Each row of a before or after table is a point. The points were changed in one or more steps. Then noise was added and the rows were shuffled. The steps act on columns, c1 being the first. What was done? A step turns or swaps two columns, mirrors them in a line or flattens them onto one, adds a multiple of one to another, or multiplies or shifts one. Angles are multiples of 10 degrees, from the lower column toward the higher: turns from -170 to 170, lines from 10 to 170 but not 90. Use the fewest steps. Two steps may share a column if one is a turn and the other turns, adds or multiplies; they go together, in the order done. Otherwise the lowest column goes first.
In the rows, 128 means zero.

Before (9 x 2):
[[113 209]
 [154 135]
 [199 164]
 [119 147]
 [159 143]
 [154 140]
 [120 130]
 [ 83 139]
 [149 130]]
After (9 x 2):
[[173 127]
 [101 107]
 [135 129]
 [ 64  81]
 [105 118]
 [109 123]
 [140 111]
 [103 109]
 [159  50]]
Steps: turn c1 and c2 by -170 degrees

Before (11 x 6):
[[180 147 173 176 139 151]
 [176 109 128 161 172 168]
 [177 102 150 137 137 106]
 [118 154  97 116 111  83]
 [ 77 123 115 109 110  91]
 [166 125 179 141 178 132]
 [205  92 160 164 113 121]
 [142  98 150 138  97 113]
 [110 149 115  62 111 113]
 [172 120 179 168 167 185]
 [169 127 171 175 194 152]]
After (11 x 6):
[[204 143 162 155  91  92]
 [177 151 152 131 122 106]
 [166 125 180 134 144 123]
 [172  71 181 157 132 113]
 [183 104 175 164 106 140]
 [143 148 149 136  79  98]
 [109 141 117  79 121 151]
 [179  92 129 149 169 101]
 [ 76 164 120 112 123 128]
 [120 166  98 122 135 163]
 [170 104 170 159 164 122]]
Steps: turn c2 and c6 by 100 degrees; add -0.7 times c3 to c5; multiply c4 by 0.7

Before (14 x 11):
[[ 72  96 121 125 107 140 128 101 118 157 117]
 [119 124 109  90 201  87 180  74 155 128  99]
 [ 70 130  88 115  92 158 150 157 104 109 174]
 [143 178 165 176  96 117 135 146  72 180 136]
 [101  70 145  98 134 104 112 146 112 122  84]
 [158 113 200  95 112 133 159 124 138 107 142]
 [131 143 107 152 140 160  96 118  97  67 106]
 [161  75  92 132 154 129 133 118 122 120 138]
 [132 119  65 132 132 141 171 164 146 119 137]
 [ 82 127 124 114 131 204 134 163  99 152 169]
 [162 154 157 118 104 100 113 137  83 179 126]
 [ 96 120 143 115  73 132 202 153  71 101 116]
 [129 160 113 186 143  82 137 157  94  86 122]
 [120 154 109 133 124 148 149 161 134 150 139]]
After (14 x 11):
[[149 109  68 122 125 137 167 164 147 120 137]
 [ 42 125 121 140 122 202 129 166 100 154 196]
 [222 150 111 103 130 161  97 113  97  67  92]
 [ 65 178 165 108 179 120 143 144  76 180 139]
 [189 106 203 163 127 133 154 122 136 107 149]
 [121 112 110 121  44  88 175  76 155 124  85]
 [ 84 148 108 123 133 144 153 161 131 150 145]
 [ 25  93 117 142 144 136 124 105 117 161 111]
 [112  70 145 151 107 108 102 148 113 121  59]
 [100 124  84 159 155 157 149 162  98 109 197]
 [ 85 157 158 149 141  96 114 137  85 177 128]
 [196 158 116  66 145  80 144 160  90  84 116]
 [175  77  92 110 107 127 119 122 123 124 144]
 [138 104 142 165 169 134 197 158  71 101 111]]
Steps: add -1.5 times c10 to c1; turn c2 and c7 by 10 degrees; turn c4 and c5 by 150 degrees; multiply c11 by 1.6

Before (11 x 14):
[[114 159  96 176 112 199 141 147  92 143 149 178 137 143]
 [157 135 129 143 110 140 158 144 136 144 187 126 167 128]
 [121 140 120 107 151 149 115 114 117 138 140 122 120 133]
 [ 91 169 110 147 130 146 114 138 131 129 118 152 132 151]
 [134 154 126 132 117 145 107 147  98 129 131 136 123 145]
 [ 99 159 104 141 126 139 140 121  96 113 126 142 116 164]
 [118 122 151  98 148 128 138 149 128 133 134 128 107 137]
 [150 130 143 139  92 128 159 128 114 192 183 138 159 108]
 [137 141 133 130 161 123 132 134 129 125 119 119  94 114]
 [150 124 126 144  96 166 163 137 105 179 137 127 176 122]
 [132 113 153 121 144 132 116 111 135 111 120 138 105 130]]
After (11 x 14):
[[157 136 130 143  96 156 143 124 121 143 187 127 169 125]
 [ 98 160 105 141 118 140 134 109 160 111 126 141 117 162]
 [116 159  94 175 106 247 134  53 167 142 151 179 140 145]
 [152 123 126 142  80 194 143  86 153 178 135 128 175 124]
 [150 129 145 140  82 128 137 129 144 191 184 138 158 109]
 [119 119 149  96 140 144 144 143 126 133 132 127 108 140]
 [134 114 151 120 150 122 124 109 120 110 120 139 106 131]
 [122 139 121 109 155 152 129  92 139 140 140 123 121 134]
 [ 94 171 110 148 136 164 116 113 127 128 119 154 136 152]
 [138 141 132 131 155 122 149 138 126 123 120 119  97 115]
 [133 154 126 132 130 166 104 119 157 126 133 136 125 145]]
Steps: turn c5 and c7 by 30 degrees; multiply c6 by 2; turn c6 and c8 by -40 degrees; multiply c9 by -1

Before (8 x 24):
[[ 97  90 123 133 144 155 154 125  85 147 103 113 137 168 155 134 116 146
  179 138  94 145 208 141]
 [153  99 124  97 139 136 116 153 120 148 102 100 114 129 156  77 133 166
  137  68 144 128 105 121]
 [163 109  98 248 147  92 126 140 117  47 126 128 137 139 143 160 107 118
   96 162  98 146  95 117]
 [131 187 133 115 140 134 106  68 124  93 130 148  96 177 157 148 153 124
   89 156  91  97 112  98]
 [  7 147 112 108 133 134 104 102 153 134 139 126 114 122 161 150 141 120
   96 178 101  99 102 110]
 [134 132  73 194 141  61 152 146 115 163 114 123 130 127 157 166 106 133
  123 183 123 139 154 163]
 [157  90 133  92 149 157 175 102  98 154 103 131 141 155 119  83 138 141
  102 193  84 109 102 127]
 [102 135 123  97 171 139 134 129 139 144 134 139 108 124  48 148 117 135
  128 123 133  95 110 140]]
After (8 x 24):
[[127 147 113  72 128 137 102 100 156 141 137 124 112 124 162  98 139 120
   88 176 146  97 107 112]
 [132 137 121  65 175 141 131 128 138 146 135 137 111 126  52 132 117 134
  116 118 151  95 112 134]
 [121 186 132  79 145 135 113  67 125  91 127 150  97 179 154  88 152 127
   78 156 142  97 110 102]
 [133  91 136  65 153 157 172 102  93 157 104 131 144 157 117  88 144 139
   97 190  88 105 104 129]
 [126 108 101 217 143  95 128 142 111  47 128 131 136 141 143  98 112 122
   85 168 157 153  93 114]
 [131  96 129  68 143 137 115 149 116 144 101 109 113 130 153 143 133 169
  123  72  76 126 105 122]
 [126 128  65 162 139  62 145 147 112 164 111 123 129 124 159 125 110 134
  114 184 165 141 152 163]
 [120  89 126 108 141 153 157 125  88 144 108 114 135 166 158  96 115 148
  163 136 133 143 206 147]]
Steps: multiply c1 by 0; shift c4 by -30; swap c16 and c21; shift c19 by -10

Before (13 x 64):
[[134  90 119 183  98 155 190  92 111 123 170  75 113 155 136 197 157 138
  154 149 130 119 159 184 155 133 168  83 146  90 107 159  76 164 108 142
  113 103  98 133 109 159 194  99 141 182 107  99 158 164  86 119 121 166
  165 167 176 192 146  85 171 137 136 151]
 [152  76 131  91 105 181 151 122 105 151 145 140  82 155 142 102 132 142
  150  67 100 145 183 101  88 124  95 109 101 145  75 121 148 148 119 169
  158 159 135 137 171 102 113 100  95  90 157 134  95 177 130 144 164 144
  159 162 192 135 139  91 138 130 129 178]
 [129 108 167 181 170 131 155  96  71 137 154 152  56 173 117 158 189  88
  120 141 110 155  97 108 123 151 102 102 122 107 107 105 134 149 114 145
  108 121  98 131 100  72 116 156  86 105  98 177  67 109 143 157 143 138
  135 104 122 105 107 149 176 184 155 102]
 [134 179  95 104 138 141 154  83  64 165 137 123  55 117 102 103 188 140
  146 102 160 110 126 153  91 127  70 134 152  98  80 112  94 129 128  67
  116 119 174 180 107  76 156 118  65 151  61 173  92 133 134 115  74  94
  127 167 139 138  63 115 173 164 181 166]
 [118  75  81 108 156  93 131 150 152 165 106 115 151  75  84 153 163 136
  176 118 123 126 194 139  95 182 136 180 142 105 178  99 117 158 156 104
  137 148  90 170 175  99 161 100 157 143 164 145  73 141 102 130 137 131
  167 138 132 142 106 155 148  99 121 128]
 [ 97 138  71  84 175 175 161 102 140 105 144 125  51 171 132 166  93 103
  182  81  88  89 191 114 128 194 132  99 122 109 127 118 122 150 101  95
  113 120 159 109 134 134 187 102 152 173  78 133  73 157 104 175 113 156
  127 109 126 113 128  77 109 169  96 197]
 [157 127 116  85  85 156  88  68 155 145 160 114  61 104 129 106 100  79
   98 116 134 190 112 128  91 101  77 124  94  93 103 144 150 149 103 164
  109 131 170 165 124 167 159 171 134 171 104  82  62 164  89  70 115  90
  134  81  99  97 130 131 110 186 126  95]
 [155 125 103 167 148 124 192 112  99 111 143 141 141 139 139 111 140  84
  143 151  64 128 187 132 125 195 157 118 118 149 118  81 123 129 137 156
  130  80  96  99 124  88 169 119 112 100 132  90 106  70 151  90 135 150
  144  87 127 123 116 143 135 117 108 166]
 [158 124 173 149 167 101 104 143  96 162  72 137 117 151 137 179 111  97
  123 119 103 112 184 178  85 174  63 146  99 121 125 142 119 165 111 124
  209  94 138 115 167 166 127 123  63 129 159 122  99 108  82  88 157  93
  131 154 107 161 109 130  81 190 148 132]
 [124 109 127 168 152 120 135 148 120  92 112  86 156  74 111 122 143  74
  145 137  84  87 186  95 122 120 168 182  72 136 175 164 144 178 111 124
  152 106  88 185 157  69 156 105 136 117 152 177  87  80 109  69  60  90
  162  93 149 133 112  91  93 103 146 127]
 [102 182 170 119  76 101 178 154  67  77 172 123 124 132  93  97 132 126
  113 133  76 112 129 119 182 186  92 180 163 124 104 103 167  97 139  81
  158 116  86 126 160 128 102 168 156 153 161 155  76 143  66 110 111 115
   85  78  99 125 141  83  93 173 154  93]
 [129 179 148 174 151 119 136 110 157 151 133  64 149 109 118 183 106  71
  182  73  70 167 124 115 141 150 123 151 120 142 133 172  90 124 154 141
  171 147 115  97 205 136 104 119  64 174  73  93 129 166 143 177  98 148
  138 111 141 109  71 101 176 175 157 118]
 [110 179  92  98 172 183 166 150  97 139  91  61 141 130 123 115 174  80
   86 158 105 151  86 158 150 185  85  91 148 141 134  98 159 115  96 159
  157 164 105 150 101  80  99  82  99 187 160 114 145 122 152 111  85 131
   79  92 145 170 130 155  90 131 114 120]]
After (13 x 64):
[[158 123  85 150 167 101 104 144  95 161  72 135 118 138 137 148 111  97
  121 117 104 111 184 180  82 155  64 148 100 124 123 141 120 163 113 125
  210  94 138 167 169 168 125 124  63 125 157 122  97 106  78  83 157  91
  131 153 108 160 109 130  81 193 146 131]
 [103 182  88 116  76 102 180 155  65  75 171 121 123 131  92 115 132 126
  117 133  75 111 130 117 182 149  94 182 161 129 102 103 166  97 140  82
  158 115  86 185 158 129 102 167 159 153 162 156  76 144  84  96 114 114
   86  77  97 126 139  82  93 172 157  92]
 [128 177 114 172 154 121 136 108 156 151 131  66 150 120 119 148 105  71
  182  75  70 170 124 115 141 162 123 152 120 141 133 173  92 125 153 141
  170 146 114 133 206 137 102 120  61 176  74  95 130 164 147 230  98 149
  137 113 139 109  71 103 176 174 158 116]
 [133  89 139 183 100 156 191  92 111 123 171  76 113 141 134 154 158 139
  154 149 132 121 159 184 155 124 165  82 147  90 106 160  78 160 108 142
  114 102  99 134 108 159 193  99 141 184 107  98 159 166  82 146 123 167
  166 167 175 191 146  84 170 138 137 151]
 [157 126 139  83  84 157  89  68 158 145 159 116  62 118 129 119 100  80
   94 119 137 192 114 129  91  88  76 123  94  94 106 145 152 148 104 163
  108 133 169 115 125 167 160 173 132 168 102  82  65 163  86  39 113  91
  134  81 101 100 129 130 107 183 124  96]
 [ 98 138 187  83 175 177 161 102 137 108 143 122  50 148 133 143  94 101
  181  81  91  91 191 116 126 170 132  99 121 107 129 118 122 150  98  93
  110 118 159 183 135 134 186 101 152 174  78 133  71 158 103 231 115 154
  126 106 126 113 130  76 110 170  96 197]
 [153  77 124  89 104 183 150 123 103 148 145 141  78 141 143 117 132 139
  152  67 103 147 184 103  87 120  93 112 100 143  75 120 148 146 119 169
  157 158 134 128 171 102 113  99  97  90 160 134  94 177 125 166 164 143
  158 159 195 136 141  90 137 128 127 177]
 [131 106  90 180 171 133 153  95  73 138 156 152  59 144 114 139 188  87
  120 141 110 153  98 108 124 132 101 103 118 107 109 104 134 151 115 145
  109 123  99 149 102  73 117 154  87 106  99 176  66 106 148 150 143 139
  137 105 126 107 108 150 177 187 157 103]
 [120  76 173 110 157  91 131 150 148 167 107 114 152 109  85 137 164 132
  174 120 124 125 191 136  95 106 133 178 143 105 179  97 118 160 158 101
  135 148  91 194 173 100 161 101 158 140 164 147  72 143 124 177 137 132
  170 139 131 145 104 154 149  96 125 126]
 [132 180 162 106 135 142 155  84  64 162 137 122  55 127 101 115 189 139
  147 104 161 110 126 154  93  79  69 136 153  98  79 114  95 130 129  67
  117 117 174 146 108  75 158 117  63 152  59 171  91 135 146 134  76  96
  128 167 140 138  66 114 171 166 181 166]
 [109 179 166  99 173 184 167 147  97 140  92  60 141 129 122 124 174  78
   86 157 103 152  85 161 148 126  87  93 149 143 136 100 155 114  95 157
  159 166 105 192 100  80  97  84  97 186 158 113 148 122 155  68  84 129
   77  93 146 170 128 154  88 129 115 118]
 [152 126 154 169 148 125 191 113 100 108 143 139 142 132 139 122 142  82
  144 150  65 131 187 133 126 176 159 117 119 148 119  82 127 130 136 154
  129  79  94 180 123  87 172 120 112 100 132  87 107  71 145 107 137 151
  145  84 128 124 118 144 135 116 107 167]
 [126 108 129 166 150 121 135 149 120  90 111  85 159 105 108 125 143  77
  145 138  85  87 187  94 121  72 167 182  74 137 174 166 144 178 112 124
  153 107  87 140 157  70 157 105 136 117 151 177  86  82 119  87  60  89
  164  89 150 131 112  89  97 104 148 127]]
Steps: multiply c3 by -1; multiply c14 by 0.4; add -0.5 times c15 to c51; multiply c16 by 0.4; add 1 times c19 to c52; turn c26 and c40 by 70 degrees

Before (10 x 64):
[[122 146 141 124 159 115 137 120 135 111 108 127 121 122 136 118 128 152
  100 141 100 134 116 149 129 133 141 133 139 128 101 122 149 122 110 108
  116 162 132 146 143 114 127 142 122 135 146 111 149 129 118 109 148 141
  128 127 137 121  81 117  95 117 136 136]
 [145 156 127 132  95 108 112 149 126 115 129 131 134 112 163 133 158 125
  124 140 125 128 105  96 132 110 173 123 130 126 142 149 137 140 145 109
  110 112 138 154 112 145 112 108 129  76 117  98 110 107 104 140  96 140
  106 113 141 137  89  90  94 101 135 144]
 [138 172 125 131 133 124 153 156 144 120 165 119 178 132 131 134 134 110
  131 136 147 122 130 144 145 140 144 126 117 152 138 116 130 114  97 135
  123 111 108 141 101 110 156 115  98 112 126 125 105 136 144 133 114  95
   95 136 104 143 111 111 142 134 132  99]
 [115 135 129 112  95 103 107 143 145 142 123 155 117 143 121 100 146 106
  119 127 104  98 131 127 107 135 161 160 107 147 136 132 115 126 119 121
  120 139 152 126 130 120 120 105 140 104 119 136 124 140 105 132 124 115
  158 141 130 141 127 128 137 105 115 116]
 [112 141  86 152  79 135 143 148 138 105 142 108 117 121  93 126 104 138
  147 132 134 125 151 127 129 105 137 141 129 141 120 120 139 122 143  87
   83 129 150 150 113 130 129 116 140 102 134 101 136 176 103 148 119 133
  150 144 110 104 106 123 127 135 139 120]
 [108 122 143 123 151 160 130 145 116 103 103 147 138 129  76 125 135 169
   99 120 126 120 114 125 134 118 147 113 123 143  99 144 128 123 116 147
  111 128 137 134 159 122 129 133 107 117 138 112 114 136 132 124 155 130
  128 100 129 165 123 152 123 148 130 153]
 [112 142 114 137 114 111 107 157  99 119 128 129 167 135 124 117 103 117
  141 154 122 119 114 126 137 115 105  93 104 104 100 140 114 107 145 135
  163 137 131 129 154 123  93 143 111 106 133 132 127 122 123 129  95 142
  118 160 113 119 114 131 121 107  97 158]
 [115 131  94 128 124 134 139 129 113 164  93 117 127 139 108 126 149  84
  129 137 101 130 106 115 136 168 150 105 168 111 154 160 131 142 154 115
  137 137 170 146 123 153 137 133  85 107 121 151  98 116  95 136 130 142
  129 112 122  89  98 135 145 134 117 114]
 [122 130 149 132 138 144 120 118 146 121 138  91 127 114 120 120 128 129
  117 140 108 132 114 105 117 148  97 125 152 131 112 140 134 114 108 122
  106 142 132 140 114 108 136  95 132 120 138 114 141 152 139 140 111 144
  101 147 138 155 160 133 122 147 155 113]
 [140 111  82 142 171 117 111 182 111 134 107 153 134 114 102 111 132  99
  136 143  83 119 131 173 154 151 140 128 133 145 175 144 136 115 115 119
  140 119  84 132 135 113 129 113 119 126  99 120 135 126 111 155  89 124
   99 126  98 164 119 127 117 118 120 117]]
After (10 x 64):
[[107 154 142 123 151 161 131 144 117 102 104 148 139 129  76 126 134 169
   99 121 125 120 116 104 151 119 147 114 123 142  97 145 129 123 116 147
  110 128 137 134 103 121 130 131 104 117 137 112 115 138 131 129 154 130
  128  99 129 166 115 150 122 149 129 155]
 [116 135 129 111  93 102 105 143 145 142 123 155 119 145 121 100 145 104
  117 127 105  99 131 128 102 133 162 161 108 148 137 131 115 126 117 120
  120 138 151 126 128 121 118 104 141 103 118 137 125 141 104 132 123 115
  157 140 132 141 131 130 137 106 116 117]
 [112 117  86 154  78 134 143 147 139 107 142 107 116 122  92 127 103 137
  148 133 134 126 151 123 132 106 138 141 130 142 120 119 138 121 142  90
   83 128 151 151 141 131 129 117 141 102 132 100 135 178 102 158 121 136
  150 144 110 103 118 124 126 136 140 118]
 [136  93 126 131 134 123 152 156 144 120 164 120 178 132 130 133 134 111
  130 136 146 122 129 162 128 139 144 125 115 155 138 117 133 113  99 134
  124 110 107 141 143 109 157 115  96 112 126 124 107 136 146 142 114  96
   96 135 103 142 101 109 143 133 131  98]
 [115 113  94 127 124 135 141 130 113 163  92 114 127 140 107 126 148  84
  128 136  99 128 107 147 125 168 149 106 168 112 155 159 132 141 153 116
  138 137 169 147 129 152 138 134  87 107 120 153  98 117  96 153 131 142
  129 112 123  88  83 137 146 133 116 115]
 [143  95 125 133  93 107 113 149 126 115 127 130 132 112 162 132 158 125
  123 139 127 128 106 103 147 110 173 123 131 126 139 147 139 140 144 108
  112 111 137 153 132 145 113 108 129  75 116  98 108 108 104 162  97 140
  105 113 140 137  72  91  95 100 135 144]
 [123 117 140 125 161 113 138 122 134 107 109 128 117 119 134 120 130 152
   97 139  99 134 116 131 126 134 139 132 139 128 100 123 147 122 109 107
  116 161 131 146 109 112 126 143 121 136 145 112 149 129 117 143 149 140
  129 128 136 118   8 117  95 116 135 137]
 [112 108 115 136 113 111 108 158  98 118 127 132 167 135 124 116 104 118
  143 154 122 121 114 138 135 115 104  92 102 103 102 140 115 108 144 135
  163 138 131 129  91 122  93 144 111 104 133 132 129 121 124 138  94 141
  116 160 113 119 104 130 122 109  98 158]
 [121 123 146 134 138 144 120 117 145 122 137  90 126 114 121 120 131 130
  116 140 109 133 114 102 130 146  96 123 152 132 113 138 133 114 107 121
  107 141 131 139 143 107 136  95 132 123 139 114 142 153 142 115 111 143
   99 147 140 155 210 136 122 149 155 113]
 [141 157  83 143 170 117 112 182 112 133 107 154 135 114 102 111 133  99
  135 143  85 121 131 196 117 151 139 129 133 145 174 144 137 114 114 120
  140 120  82 132 132 112 129 115 119 128 100 122 136 126 112 153  87 126
  100 126  98 166 153 128 116 120 119 116]]
Steps: add -0.7 times c30 to c2; turn c2 and c41 by -160 degrees; add -0.7 times c18 to c24; turn c24 and c25 by -30 degrees; turn c52 and c59 by 40 degrees; multiply c59 by 2.5

Before (8 x 64):
[[179 197 109 108 148 152 135 122 164 138 108  84  94 103 137 153  85 159
  179 110 122 147 128  85  91  82  81 127 137  89 147 128 139 128 102 136
  154 112 155 128 104 141  89 131 157 134 135 124 138 129  93  68 139 106
  115 153 110 131 106 124 106 112 132 158]
 [162 176 141 146  90 139  90 140 123  79 151 130 170  79  98 169 167  77
  161 123 101 122 108  91 153 135 152  94 149 172  84 119 101 107 146 111
  141 176 148 195 112 169 171  90 130 125 174 139 134 152  96 140 124 125
  107 158 111 118 100 157  89 100 110 168]
 [102 108 114  89  96 158 106 123 186 160  81 159  99 119 134 107 151  88
   99 123 104 167 187 132  94 137 149  65 167  93  71 112 179 165 153 106
  105 108 146 148 132 164  91 149 129  98 125  96  99  86 115 119 137 118
  180 136  79 148 170 130 163 114 118 161]
 [ 90 102 169 132  90 116 115 129 144 132 132 136 190 160 118 150 105 132
  140 103 147 165 187 153 150 131  92  89 160  95 142  68 127 127 164 106
  177  98 104 212 136 141 126 138 119 110 104 126  97 161 156 103 162  88
  109 139 109  78 119 162 138 128 153  90]
 [136 122 134  85 138 132 113 114 156  88 131 159 108 116  84  97 116  81
  167 118 162  76 168  99 110 138 125  84  94 133 118 159 101  85 117  83
  112 133  90 120  68 118 111 134 137 124 177 136 105 114 144 163 134 162
  184 116 124 129 177 169 162 191  92 176]
 [131 151 116 117 104  83  60 151 124  86 109 121 105 134 138 119 146 157
  126  95 160  82 114 118 135 159  82 125  81 162 131 143 137 120 141  85
  115 120 120 169 113 118 157 181 159  90 140 162 150  85 111  79 122 151
  114 120 136 110 135 134 143 152 106  94]
 [175 152 146 102 153 113  47 123 119 147  99 105 133 117  81 142 107  76
  103 114  98 125 117 166 143 148 144 105 100 149 131  76 134  88 174 172
  104 192 147 156 146 127 134 141 150 143 145 187 115 121 161  88 161 115
   93 144  98 128 165 161 103 130 169 155]
 [ 93 185 183 146 121 105  83 177 128  91 143  91 146  88 161 150 142 168
  139 113  84  93 172 164 142 101 157 129 131 110 113 127 100 125 138 101
  129 154  73 172  97 166 129 125  69 120 172 185 174 166  91 150  73  92
  120 110 159  64 159 131 163 163 138 101]]
After (8 x 64):
[[ 68 197 108 110 150 152 135 123 165 137 110  86 125 103 137 153  86 157
  179 110 122 144 128  87  94 166  81 126 138  89  92 128 140 125  70 134
   98 110 152  98 104 140  87 133 157 136 133 125 128 127  92 182 140 106
  108 152 113 130 105 124 111 114 131 158]
 [118 108 113  89  95 158 105 123 184 163  81 158  11 120 132 108 152  88
  102 124 101 169 185 130  94 104 148  63 167  95 137 112 178 166 211 108
  162 109 147 119 133 164  94 149 129  95 123  98 147  89 113 101 136 122
  190 140  82 146 171 128 141 112 119 161]
 [161 123 137  84 138 131 115 113 154  89 134 160  14 114  83  95 119  83
  169 119 161  77 168 101 111 124 126  85  96 133 100 159 100  84 117  83
  151 130  87 141  69 122 111 134 137 125 179 140 142 114 145 136 133 163
  192 114 125 128 178 170 139 193  92 176]
 [141 175 140 147  89 137  90 143 121  75 153 130 217  78  99 168 169  77
  161 124  99 121 107  92 155  81 152  95 148 171 137 118  98 109 189 112
  113 177 147  81 114 170 170  86 129 125 172 139 123 152  99 161 123 124
   95 157 112 116 100 158  97 101 110 167]
 [151 185 182 145 121 107  82 177 128  92 144  91 141  84 161 149 143 170
  140 113  86  92 172 162 142 118 158 127 131 109 136 128  99 125 153 101
  113 153  72  76  97 167 130 122  69 120 171 184  86 166  93  92  72  90
  132 112 159  66 159 131 163 161 139 100]
 [103 103 172 132  91 116 113 125 145 131 130 135 209 161 121 149 105 132
  141 101 146 165 185 152 149  71  92  88 160  96 206  67 127 129 174 107
   93 102 106  64 136 141 125 138 122 112 105 125 173 162 154  90 161  87
  113 141 110  75 118 162 142 127 155  91]
 [ 79 152 119 117 102  81  60 152 122  87 107 122 117 133 136 119 145 155
  128  96 159  82 113 120 133  78  80 125  81 164 154 144 137 120 148  85
  131 121 123 117 113 118 155 182 159  89 140 163 104  84 110 128 124 151
  120 121 135 111 137 136 147 152 105  93]
 [ 87 154 146  99 154 115  47 126 117 147  98 104 198 117  78 141 107  76
  102 113 100 127 115 166 144  95 145 103 101 150 219  78 132  86 199 171
  159 191 147 120 146 126 133 142 150 142 149 189 131 119 163 175 160 115
   87 142  97 129 170 161 116 132 169 157]]
Steps: swap c1 and c52; turn c55 and c61 by -20 degrees; add -1.5 times c55 to c13; turn c26 and c40 by 140 degrees; multiply c35 by 2.5; turn c31 and c35 by -50 degrees; turn c37 and c49 by 160 degrees
